Each point is reached from the start by the listed moves, each made once or not at all, plus a little noise. Is the number of moves made odd or even? Then give how often each move was made.

Moves:
(1): [16 -1 -3 16 16  6]
(2): [-1 22  1 23 21  1]
(3): [ 10 -15  22  -5  13 -18]
Start: [11 -7 -4 -5  9  9]
Points:
[38  1 15 31 60 -5] => odd (1, 1, 1)
[27 14 -3 34 46 16] => even (1, 1, 0)
[ 39 -21  13   7  38  -2] => even (1, 0, 1)

Moves:
(1): [ 21   5  -4   3 -10  -2  -7   3   0   0  -2  -1  -2]
(2): [-5 31  4 -4 -5 -4 -8  6 -4 -8 -3  3  3]
(3): [ 11   1  26   4   5   1   5  -8  -9   2   6   5 -10]
(4): [-1 -2  3 17 -4  5 -6  1  2  3 -5  7 -3]
(5): [  0  -1  -3  10  27 -12   0   1   1 -10   1   0 -14]
(6): [  1   1  -5  -4   8  13 -10  -6  -7   6  -2   1   2]
(7): [-2 11 -6  8  7  5 18  0  1 -8 -1 -2 10]
(8): [  3   4  -6 -14  -1   5   1  22  -3   2   7  -2 -23]
(9): [  8  20   4 -10   3  12   0  -4  25  -9  -9   2  -3]
(10): [ 7  8  0  8 -5 -8  1 -4  9 23 -5 -8 -2]
(11): [ -3   6   0   0  -4   9  -5 -11   5   1  19  -5  -3]
Start: [-1 10  3 10 -5  5 -9  5 -5 13 -4  3 -4]
Points:
[ 23  51  -8  37  20  37 -19 -13  25  -3   1   8 -16] => odd (1, 0, 0, 1, 1, 1, 1, 0, 1, 0, 1)
[ 31  60  -4  29  10  10  -2 -10  37  11  -1 -11 -15] => even (1, 0, 0, 0, 1, 0, 1, 0, 1, 1, 1)
[ 20  41  36  36  16  12 -12 -20  28  26   2   4 -38] => even (0, 0, 1, 1, 1, 0, 0, 0, 1, 1, 1)
[  3  60   9  21  22  21 -32   4  13  -4 -22  15 -17] => odd (0, 1, 0, 1, 1, 1, 0, 0, 1, 0, 0)
[  6  15   4  45  13  -9 -13   4   7  31 -15   1 -24] => odd (0, 0, 0, 1, 1, 0, 0, 0, 0, 1, 0)

Moves:
(1): [17  0  5  3  1  4  3 15  1  2  6  0  3  3  3  1 -1  5  0 -2  2 -4  2 -2
  7]
(2): [-4 14  3 -4  1 -2  0 -4 12  1 -2 -1 -3  3  2  3 -2 -1 -5 -3 -4  4 -9 -1
  3]
(3): [ -1  -2  24  -5   7  -2  -4  -3  -1  -4  -5  10  -2  -2  -5  -4  -6   0
   6  -3   6 -10   2   7   1]
(4): [ 0 -2  2 20 -3 -5 -3 -2 -1  4  1 -4  0 -1 -1  3 -2 -3  3  3 -7 -4  2  5
 -6]
(5): [ 0 -4 -3  5 14 -3 -1  2  1 -1 -1 -5  0  2 -2  2 -6 -3  5  0  1  0 -5 -1
  7]
(6): [-6  4  0  8  6 13 -3  1  0 -1  1 -1 -1 -1  0 -2 -1  2 -1  6  1  3  5  0
 -3]
(7): [-3  1 -3  1 -3 -2 16 -1  2  4 -4 10 -4 -6  0  3 -9  3  2  4  1  1  4 -1
  5]
(8): [-6  7 -2  3  5  1 -4 16  2 -1 -9  6 10  2  2  0  7 -3  0 -4  1 -1  1  0
  5]
(9): [-1 -9  4  2  2 -4 -3 -1 21  1 -1  5  6 -2  2 -4 -1  4  5  0 -2  7 -3  3
 -7]
(10): [-1 -2 -4 -1 -2  8 -2 -3 -2 22  3 -7 -3  0 -7  0 -4  4  3 -7  1  6  6  2
  8]
(11): [-9 -6  4 -1  1 -3  3  3 -1  1 14 -5  6 -3 -1  2  6  4  4  4 -1 -2 -2 -2
  4]
(12): [  1   1  -4   2   2  -5 -10   0  -3   5  13  15 -11   3  10  -7   5   4
   4   4   2 -10  -7   6   4]
(13): [ 3  3  1  3  4 -2  5 -9 -1  4 -4  5 13  1  0 -3 -1  4  1  1  0  0  4 -6
  0]
(14): [-3 -5  0  0 -1  4  7  1  0 -3 -1  3  0 22 -1 11  0  7  5 -5 -6 -7  0  3
 -4]
(15): [-2 -5  4  0  0  0  0 -5  9 11  0 -7 -2  3 16  0 -3 -5  2 -3  1 -7  8 -4
  4]
(16): [ 1  0 -4  4  2  1 -6 -3  0 -2 -2  4  3 -6  2 15  1  6 -2 -2  2 -1  6  6
  5]
(17): [ 8  0  2  3  4  3  4 -3  1  5 -7  3 -3 -2 -1  0 13 -2 -4  3 -3 -3 -6 -4
  5]
(18): [-3 -1 -1  1  1 -3 -4  3  1  2 -4 -5 -1 -3  3 -2  2 10  5 -2  3 -1  0 -6
 -2]
(19): [  8  10  -1   1 -11   8  -1   1   0   0  -2   1  -1  -7   2   5   2  -9
  24  -1  -3  -4  -2  -4  -6]
(20): [ 0  3 -1 -2  2 -6 -2  4  4  1 -2 -4 -2  2  0  5 -2 -2  3 14  7  2  3  0
  0]
(21): [ 0  5  1 10  1  5  0 -2  8  1  4 -8 -1  0 -2 -1  3 -1 -4  0 20  0 -6 -1
 -5]
(22): [ 3  2  4  7 -2 -4  3 -2 -6 -4  3  5  1 -3  4 -2  3 -3  4 -6 -1 21 -4 -3
  3]
(23): [-2  8  1  1  2 -2 -2  5 11 -4  5  2 -3  1 -6 -5  8 -4  4 -7 -4 -1 19 -1
  7]
(24): [ 0  4 -5 -1  6  1  7  0  1  2 -3 -5 -2 -1  2 -8  0  3  5  0  0  2  4 24
  7]
Start: [  4  15  -1  -1  -4   1   3   7  -3   2   1  14   4   7 -14  -1  -6   1
   6  -7 -13  -7  -6   4  -5]
Points:
[ 16  53  -5  25  23  26   4  14  37  42  19   1 -11  38   2   1  -9   5
  49 -10   4 -20  17  19  22] => even (1, 1, 0, 0, 1, 1, 0, 0, 0, 1, 0, 1, 1, 1, 1, 0, 0, 0, 1, 1, 1, 0, 1, 1)
[  3  34  -6  24  -8   0 -21  24  17  39  11  16 -11  10   3   1   4 -18
  49  -7 -15 -25  23   9  11] => even (0, 0, 0, 1, 0, 0, 0, 1, 0, 1, 0, 1, 0, 0, 1, 0, 0, 0, 1, 1, 0, 0, 1, 0)
[  6  34  10  40  17   2 -14  20   4  22 -15   1   4 -11 -14  13  -9   1
  56 -14  16   4  -1  33  10] => even (0, 0, 1, 1, 1, 0, 0, 1, 0, 1, 0, 0, 0, 0, 0, 1, 0, 1, 1, 1, 1, 1, 0, 1)
[-3 11  5 37 33  9  6 36 38  9 12  1 24 24 13 18  0 15 29 -5 10  8  3 26
 18] => odd (1, 0, 0, 0, 1, 1, 0, 1, 1, 0, 1, 0, 0, 1, 1, 1, 0, 0, 0, 1, 1, 1, 0, 1)
[ 19  16   1  47  15 -20   5  10  10  21  16  33   1   1  14   7  -9  15
  33 -17 -15 -11  23  -4  26] => odd (1, 0, 0, 1, 1, 0, 1, 0, 0, 0, 0, 1, 1, 0, 1, 1, 0, 1, 0, 0, 0, 1, 1, 0)
[ 16  35   0  45  -6  19  13  26  -6  33  -6  24  19  -8  -7   3 -11  11
  47 -14 -15  10  11 -11   5] => even (1, 0, 0, 1, 0, 1, 1, 1, 0, 1, 0, 0, 1, 0, 0, 0, 0, 1, 1, 0, 0, 1, 0, 0)
[ -9  21  19   1   5  21  29  -4   9  38  -1  14   6  15  -7   7 -27  12
  59   4  -5 -20  26  22  10] => odd (0, 0, 1, 0, 0, 1, 1, 0, 0, 1, 1, 0, 1, 1, 1, 0, 0, 0, 1, 1, 0, 0, 0, 1)
[-10   6  -4  35  13  -6 -22   1  15  37  21  16  14  -4  -5   7  -3  33
  30  17  -7  -5   7  13  -3] => even (0, 0, 0, 1, 0, 1, 0, 0, 1, 1, 1, 1, 1, 0, 0, 1, 0, 1, 0, 1, 0, 0, 0, 0)
[ 12  36  33  36  24 -10 -19  21  60  50   1  23   3  14   3 -13   8  10
  28 -12   9 -29  10   3  17] => odd (1, 1, 1, 1, 0, 0, 0, 1, 1, 1, 0, 1, 1, 0, 1, 0, 1, 1, 0, 1, 1, 0, 1, 0)

Moves:
(1): [  5 -11  -2   0  -2   7  11  -1   5  -9  -3   6   2  -7 -10  -7  -3   8
   0   5   3  -1  -7  -5]
(2): [ -3  -8   8  -2   7  -5  -4  -1  -1  -8  -2  -1  -9   8 -11  -4   6   0
   5  -8   7  -5   6   7]
(3): [  4  -5  16  -4  -3  10 -10  16   3  -5   0 -11 -13 -13  -5  -3   7   5
 -11  18   4   2  23  -5]
(4): [ -2  -9   5 -12   0   4  -9 -18  -2   1   3 -13  -2  -8   4  -4 -18  -5
  -1  -5  -4   9   6  -8]
(5): [  0   4  -3   1  -1   4   0   0 -10  -8  -1   9   3   1   1  -1  -4  -5
   1   5   5   6   3  -1]
(6): [-4 -3  0  1  1 -7  0  1  0  4 12  3  0 10  5 -9 -1  3  2  3  0  5 -5  8]
(7): [  1  -2   2   4  -3  -1   1 -15   1  -7  -2   6   4   2  -8  -4   3   5
   6   1  -2   3   7  -4]
(8): [-13  -5  10   9   3   2   0   1  -1   1  -2   4  -5 -16   1   1  -8 -10
   2  -1  -8 -11   1  15]
(9): [  2 -16  15  13   8 -11  -2  13  -4   6   7  -2  -8  -1  14  18   6   7
 -19   7  -4   1 -16  -5]
(10): [  4   3  -3   3  -2   9  -2  -2  -2   3  -9   3   5   8  -2  -7  -6   1
  -5   3 -12 -11   3   2]
(11): [  9   3  12  -9  -3   5  -1 -17   0  13  -1   5  -7   6  -2  -2 -15   8
   3   4 -10   1  -6  -1]
(12): [ 11   9  -4   5  -2  -1   5 -10  -3   2   7   2  -2  -3   1  -1  -2  -3
   0   9   7  -2  -5   2]
(13): [ -4   0   2   1 -10 -12   3  -4   7  -2   1   3   0   3  -1  -4   4 -11
 -10   9  -2   8   5   1]
(14): [-15  -1  -3  -2   6   9  -4   5  10   6   3   4  -7  -1  -6  -6  13  -1
   6  -8   3  -1   0  -4]
(15): [ -4   9   6   2   0 -12   4   8   0   4  -5   2   5   3 -16 -11   2   1
  -7   1   9   9  10 -11]
(16): [  2  -2  -1  -2   2  -5  -8  -2   4  -1   4   2   2   3   0   4 -10  -3
  -5  -5  -2   1  -9   2]
(17): [ 11  -2   4   8  13  16   3   1   6  -5   0  -7 -11  -7   0   1  -6  -1
   4  -8  -6  -7   5   3]
(18): [-11   3  -1 -12   0  10 -22  -1   5  -2  -4 -12  14   0   3  -5  -4  -8
   1   5  -6   3  -4  -7]
(19): [-1  3 -2  5  4  6  0  3 -8 -2  8  3  1 -3 -4  0  1  1 -2 -7 -8  6 -8  6]
(20): [  0  -5  -7 -11  19 -10  -4  -5   1  -3  -3   0   8 -11   3  -2   5  -2
 -10  -6   1   1   4   1]
(21): [-4 -1  1 11 -8 12 -5 -6 -1 -7 -1 -6 -8 13  4 11 -8  0 -6  6  7 -2 -6 13]
(22): [  0  -8   4   2  -4   6 -10  -3  -4  13  -7  -8   1  10 -14  -7  -7   1
   7   0  -3   8   1  13]
(23): [  3  -3   5  -7  -2   7  -4   5   6   4   6   0   3  -3  -1   7   4 -12
  -9   3   3  -5   5   8]
(24): [ -2   1   1   4  -6   3  -4 -10  -3  18 -10 -12   1 -14  19  -8   5  -1
   8 -13   7  -3 -16   1]
Start: [ -3  -1   3   3   6 -14   8  -8   6  -4  -4  -3   4   1 -12  -4   4   5
   0   2  -3   9   5  -1]
Points:
[-11 -16  25  16  22 -17 -33  -8  24  16  -6 -30  14   5  18  -9  -5 -19
 -54   9 -10   9 -19  16] => even (0, 0, 0, 0, 0, 1, 0, 0, 1, 1, 0, 0, 1, 0, 1, 1, 1, 1, 0, 1, 1, 0, 1, 1)
[ 13 -46  53  11  12  53 -22 -30   3  27   2 -15 -27 -20 -21 -35 -15  18
 -10  10 -28  22   0   7] => odd (1, 0, 1, 1, 1, 1, 1, 0, 1, 1, 1, 0, 0, 1, 0, 0, 1, 0, 1, 0, 0, 1, 1, 1)
[-13 -24  39  19  40  23 -34 -30  -2 -20  -2 -16 -32 -22 -60 -29 -21 -11
 -12  -6   5  26  42  29] => odd (0, 1, 1, 1, 1, 0, 1, 1, 0, 0, 0, 1, 0, 1, 1, 1, 1, 0, 1, 1, 1, 1, 0, 0)

Moves:
(1): [ -2  -3  -1   5   0  -4  -6   7   5  -1  11  -7 -10  10   4  12   2   6
   6   5   5  -5  -1   9   0  -1  -2]
(2): [ 0 -5  2 -3 -6 -1 -2 -4 -2  1 -1  3  5  8 -8  3  4  2  3 -2  4 -3  1 -3
  2 -1  1]
(3): [ 1  3  6  7 -4  5  3 14 -9 -9 -2  1  0  6  6 -1 -4  4  7 -2 -2  1  0 -6
 -1 -5 -4]
(4): [  7  -1 -12   1   4  -3   0  -3  -4   3   6   9   9   3  -3  14   0   6
   1   7   4   6  12   5 -10   7  -2]
(5): [-3  1  0 -3  0  7 -2 -2 -2  0 -4  0 -4 -4 -2  2 -1  1 -1  1  2 -6  5 -3
 -2 -5  3]
(6): [-1  1  3  3  7  2  7 -4  0  6 11 10  3  1 -5 -1  4  2  0 -2  6 -3  4 -3
  1  3 -5]
(7): [ 5  5  4 -6  1 -3 -3 -2  0 -2  7 -2  3 -4 -1  3  4  4  2  4  5 -4  0 -2
  2 -5 -4]
(8): [-1  7  0 -1 -7  2  4 -4  6  5 -2  6 -3 -8  3  2 -7  3 -3  1 -6  3  0 -1
  7  2 10]
(9): [ 2  5 -5  3 -5  2 -2 -8  5  4 -4  1  0  0 -8 10 -1  5 -6 -5 -2  2 -7 -2
  1 -7  2]
(10): [ 6 -4  2  3 -6  0  6  2 -8  6  6 -1 -7  0  0 -7 -1  6 -6  1  1  1  0  2
  6  3  1]
(11): [ -5   1   1  -1   2 -11   3   4   3  10  -3  -3   9  -2  -4   2   7   4
  -9   7  -9   0  -1   1   1  -7   5]
(12): [ -1   0   1  -1  12  -6   6  -9  -3 -15 -10  -2   8  -6   4   6   1  -4
   2   2   1   6   7   6   9  -6  -3]
(13): [ 8  2 -8 -6 -2 -4 -4 -4  1  6 -6  4  0  0  3  0 -1  0  9 -1 -3  2 -9 -3
  2 -1 10]
(14): [ 1  1 -1  4  1  5  5  0 -6 -2  6  4  5  4 -3  2 -2 -2  3  6 -1 -5 -2 -4
  3  5 -5]
(15): [-3  5 -1 -4  5  0 -9  5 -4 -8 -1 -5 -7  7 -2  2  3 11 11  4 -4  6  2 12
  0 -9  2]
(16): [-3 -5  0 -1  7  3 -2  1 -1 -1  6  1 -3 -7 -4  1  4 11  4 -3 -2 -5  1  6
 -2  5 -4]
(17): [ 3 -4  3  4  5  6 -8  4  0  0 -3  0  2 -2 -3  4  8  2  1 -2 -1  3  5 -2
  6  3  2]
(18): [-1  5  0 -1  4 -4 -5 -5 -1  6 -1  5 -3 -3  3  3 -3  7 -2  0  5 -2 -7 -4
  3  4 -8]
(19): [ -2  -1   2 -10   0   3   4   0  -2  -1   2  -4   0   1  -1  -3  -2   0
  -4  -4   0  -4   0  -1   0   4   3]
(20): [-2  4  1  0  3 -5  4  7  0  0 -5 -4  6 -5  0  1 -2 -2  7 -3 -1 -1  0  5
  0 -2 -2]
(21): [-1  0 -6  2  4  9  7 -3  7  1 -8  6 14  4 -3  3 16  4  3  2 14  2 -6  1
 -4  2 -1]
(22): [  4  -6  -3 -12   2   3  -1  -1   5   3  -1   2  -4  -2  -6   5  -6   4
   0   1  -3   5  -4   3   1  -3   4]
(23): [  3  10   1  -4   2   8   7   4   2  -2 -14  -9  12  -3  15   7   1  -3
   4   2 -10  -1   1  -3  -3  -4  -8]
(24): [ 5  5  2  4  6 -8 -1  6  1 -1 -4  1 -4  3 -6 -3  6  0  0  0 -6 -4  7  1
 -3  4 -1]
Start: [  1   1   4  -8  -1  -3  -1 -10  -1  -6   8 -12  -1  -4   6  -8   3  13
   3   4   6   2  -5  -1   2 -13  11]
Points:
[19 18 -3 -4 14 -5 -3  2 -2 -2  5 -3 12 -6 -8 10 29 47 19 18 12 16 15 19
  4 -8 15] => odd (0, 0, 0, 1, 0, 0, 1, 1, 0, 1, 0, 0, 0, 0, 1, 0, 1, 0, 0, 1, 1, 0, 0, 1)
[  4  -6  13   7  -1 -10  -1   0  -9 -10   1 -21   5  11  -3  22  18  37
   1   7   1   6  -1   4  27 -33  12] => even (1, 1, 1, 0, 0, 0, 0, 0, 1, 1, 1, 1, 0, 0, 0, 0, 1, 0, 0, 0, 0, 0, 0, 0)
[  5  11   9 -26  29 -11 -17   8  -8   5  10  -3   3 -13  -6  12  17  60
  32   5  -3   4 -14   6  14 -30   7] => odd (0, 0, 1, 0, 0, 1, 1, 0, 0, 0, 1, 0, 1, 0, 1, 1, 1, 1, 0, 1, 0, 1, 0, 0)
[  3  30  -8 -15  16   9   7 -40  -8  -9  -6   8  26  -4   2  42   2  41
  16  17   4   6  10   0  13 -23  -2] => odd (0, 1, 0, 1, 1, 1, 0, 1, 1, 0, 0, 1, 0, 1, 1, 0, 0, 1, 0, 0, 0, 0, 1, 0)
[ 18  22   0 -12  38 -14  17  10   0 -11 -10 -13  50   4  12  36  41  35
  30  18   8  -1  14   7   0 -20  -1] => even (1, 0, 1, 1, 0, 1, 1, 0, 0, 0, 1, 1, 1, 0, 0, 0, 1, 0, 1, 1, 1, 0, 1, 1)
[  5  22 -10 -12  27 -19 -15 -22   2 -19  -6  -8  15   9 -14  49  32  52
  29  18  32   0   8  23  -2 -32  -4] => even (1, 1, 0, 1, 1, 0, 1, 0, 1, 0, 0, 1, 0, 0, 1, 0, 0, 1, 0, 1, 1, 0, 0, 1)
[ 10  13  12 -13  22  23   8   3  -6 -29 -19  -9   7 -23  11  17   3  29
  19   9 -22   0  15  -3  17 -16   5] => even (0, 0, 1, 0, 1, 0, 0, 1, 0, 0, 0, 1, 0, 1, 0, 1, 1, 0, 0, 0, 0, 1, 1, 1)
[ 17  -9  -6 -35  20   2  -1 -26 -13  -1  17  10   2  -8 -15  18  10  57
  20   4   3  20  12  21  24  -4  29] => even (0, 1, 0, 1, 0, 1, 0, 1, 0, 1, 0, 1, 1, 0, 1, 1, 1, 0, 1, 0, 0, 1, 0, 0)
[ -7   9  12 -10  22  -2  14  -3 -23 -27   3 -11  13 -14  11   1  -5  25
  19  -1   5  -7  -6   0  14  -8 -11] => odd (0, 0, 1, 0, 0, 0, 0, 0, 0, 0, 0, 1, 0, 1, 0, 1, 0, 1, 1, 1, 0, 0, 0, 0)

Moves:
(1): [ -2   1   4   2   6   5  10   2  -2   4   2  -2   8   0  -8   1   1  -1
   4  -4   4  -4  -7 -10]
(2): [ 13  -4  -1 -11   5   3  -2   1   2  -5  -4  -4  10   5  -3  10   1  -7
  -1  -8   3  16  -6   4]
(3): [ 1  3 11 -3 -5  3  3 -6  0 -6 -1  3  4 -3 -4  0 -4  0  1  2 -3 -3  6 -3]
(4): [ -3 -17  -4  -3   8  -2   2  -1  -2  10  -9  -5 -10  -2   2   2  15   2
   5   7  -1   2   4   6]
(5): [  3  -1 -17  13 -11  -7  -4   2 -21  -4  14  -3  -9  -8  -6  -2   9   0
  -2  13 -10   1  -3   5]
(6): [ -5 -15  -5   4  -8   1   0   0   7   7   1  12   5   1  10  -1  -1  -2
   4   4  -4   8   9  -8]
(7): [  5  -3  -4  -8   3 -11   5   1   4   2   4   6   1   5   1   6   3   2
  -1  -1   0  -1   1  -2]
(8): [  0  -2  -3  -4  -3   0   1   6 -13   7  -2   4   3   0   0   1  11   6
   4  -8   0   3  -7   2]
(9): [-7 12  7  6  8 -1  7 -2 -1 -3 -7  5  0 -5 -3  0 -4 -3  5  5 -5 17 -5 -1]
(10): [  1  -9   1  -4   0  -9  -2   0  -4   5 -14  -4   3   2   9  12  -8   0
  -1  -4   6  -3  -3   7]
(11): [ -3   0  -2  -4   9  -4   5   3  -1  -3   4 -12  -2  -6  -5   2   1  -1
   2  -9  -1  -3   1   1]
(12): [  2   3   2   5   8   9   0   6  -2   0   4   1  -6   7  -3  -4 -10   4
  -3  11  -5  -4  13  -4]
(13): [-10 -11   7 -12  -5  -5  -3  -8   6  -9   7 -14   6  10  -6 -14  -5   3
  -4   7   3  -4   1  -4]
(14): [  6  -6   2   1   2  -9   8   2  -5   2   5  -1  -6  -6   4   0   3   6
   5  -1   8   6 -10  -4]
(15): [-1  0  1  2 -1  1 -7  0 11 -3 -2  3  5 -5  1 -5  0  8  4  0 -6 -1  2  1]
(16): [ 0 -5  5  8  3  4  4  7 -1 -2 -1  4 10 -3  6  2  3 -6 -3  5  4  8  6  3]
(17): [ 2  3 -1 -5  1  0 -6  3 -4 -3  5 -1 -7 -5  2  1 -1  5  1  9  1 -2 -7 -2]
(18): [ 2  5 -6  5 -6  0 -2  8  6 -3 -3  0  0  0  4 -3 -6  1  2  7  6  1  6 -4]
(19): [  6  -2   0  -2   2   4   5  -1  -7 -12  -5   3  -2   0   1  -3   2  -1
  -5   0  -6   1   0  -6]
(20): [  8   3   7   0   3  -2  -3  -1  -1   5  -2  -1   3  -2   2  -4   4 -10
   4  -1  -2   5   0   0]
(21): [  7 -12   8  -1  -9  -9  -4   7  10  -2  -6  -5  -8  -2   0   5   5  -1
   1   7  -8   0   8   1]
(22): [  0  -5   0  -4   4   0 -13  -1   1  -3   3   2  -1   5  -2   2   3  -5
   1  -2   5   1  -1  -2]
(23): [ -6   3  -1  -2   3  -2  -6  -5  -3   4   1   1  -3  -3  -3   4  -3   5
 -13   6  -2   2   3  -6]
(24): [ -3   6   4  -3   0   2  -1 -11   1   2   3  -9   1  18  11   1   7   8
   0  -2  -1   3  -2   0]
Start: [-3  4  9 -2  2  1  7  0 -6  1  5 -3 -2  1 -2  9 -2 -7 -6 -4 -4 10 -4 -1]
Points:
[  8  -7   4   9   4 -18  10  15 -60  18  14  -6   3 -24   4  23  16  -2
  -6  11   5  27 -31  -7] => odd (1, 0, 0, 0, 1, 0, 0, 1, 0, 1, 0, 0, 0, 1, 0, 1, 1, 0, 0, 1, 0, 0, 1, 0)
[ 16 -12  15 -23   2 -33  15  -5 -11 -14  18 -42  25  11  -2  15   2   3
   6  -4   4  25 -16 -10] => odd (1, 1, 1, 0, 1, 0, 1, 0, 0, 1, 1, 0, 1, 1, 1, 0, 0, 1, 0, 1, 0, 0, 0, 1)
[ 17 -10  23 -16   6   7   1   4  -8 -26 -17   1  23  -9   9  25  -9  -6
 -11   1  -5  27  -6   3] => odd (0, 1, 1, 0, 0, 0, 0, 0, 0, 1, 0, 0, 0, 0, 1, 1, 1, 0, 1, 0, 0, 0, 0, 0)
[  5 -12   7  11   8 -13   1  19 -25 -15  36 -27  -6  -2  -9 -12  -2 -14
  -5  25   4  21  11 -12] => odd (0, 0, 0, 0, 1, 0, 0, 0, 0, 0, 1, 1, 1, 1, 0, 1, 0, 1, 0, 1, 0, 1, 0, 0)
[ 22 -37  10 -21  27  -3   4  12 -20  24  13   6   2  23  27  26  36  -5
  10  11   4  56   0  -9] => even (0, 1, 0, 1, 0, 1, 1, 1, 0, 0, 0, 1, 0, 1, 0, 1, 1, 0, 0, 1, 0, 1, 0, 1)
[  8   2  30  -6  37 -15  13  -4 -25   1  -3   5   0  20  20  27  -3  -7
 -18  13  -2  47   0 -17] => odd (0, 0, 0, 0, 0, 0, 1, 0, 1, 1, 0, 1, 0, 1, 0, 1, 0, 0, 1, 1, 0, 1, 1, 1)
[  0 -25  40 -26   2 -28   4   0   9 -25  -6 -15  15  16  24  17  -4 -16
  -2  22  -9  40  19 -21] => odd (0, 0, 1, 0, 0, 1, 1, 0, 1, 1, 1, 0, 1, 0, 0, 1, 1, 1, 1, 1, 1, 1, 0, 1)
[  0 -12   6  -5  13  -8  -7   8 -47  -2  -1 -20   5 -11   8  19  30   5
  -3  14  -9  22  -5  -9] => even (1, 0, 1, 1, 1, 0, 0, 1, 0, 1, 1, 0, 0, 0, 1, 1, 1, 1, 1, 1, 0, 1, 1, 1)
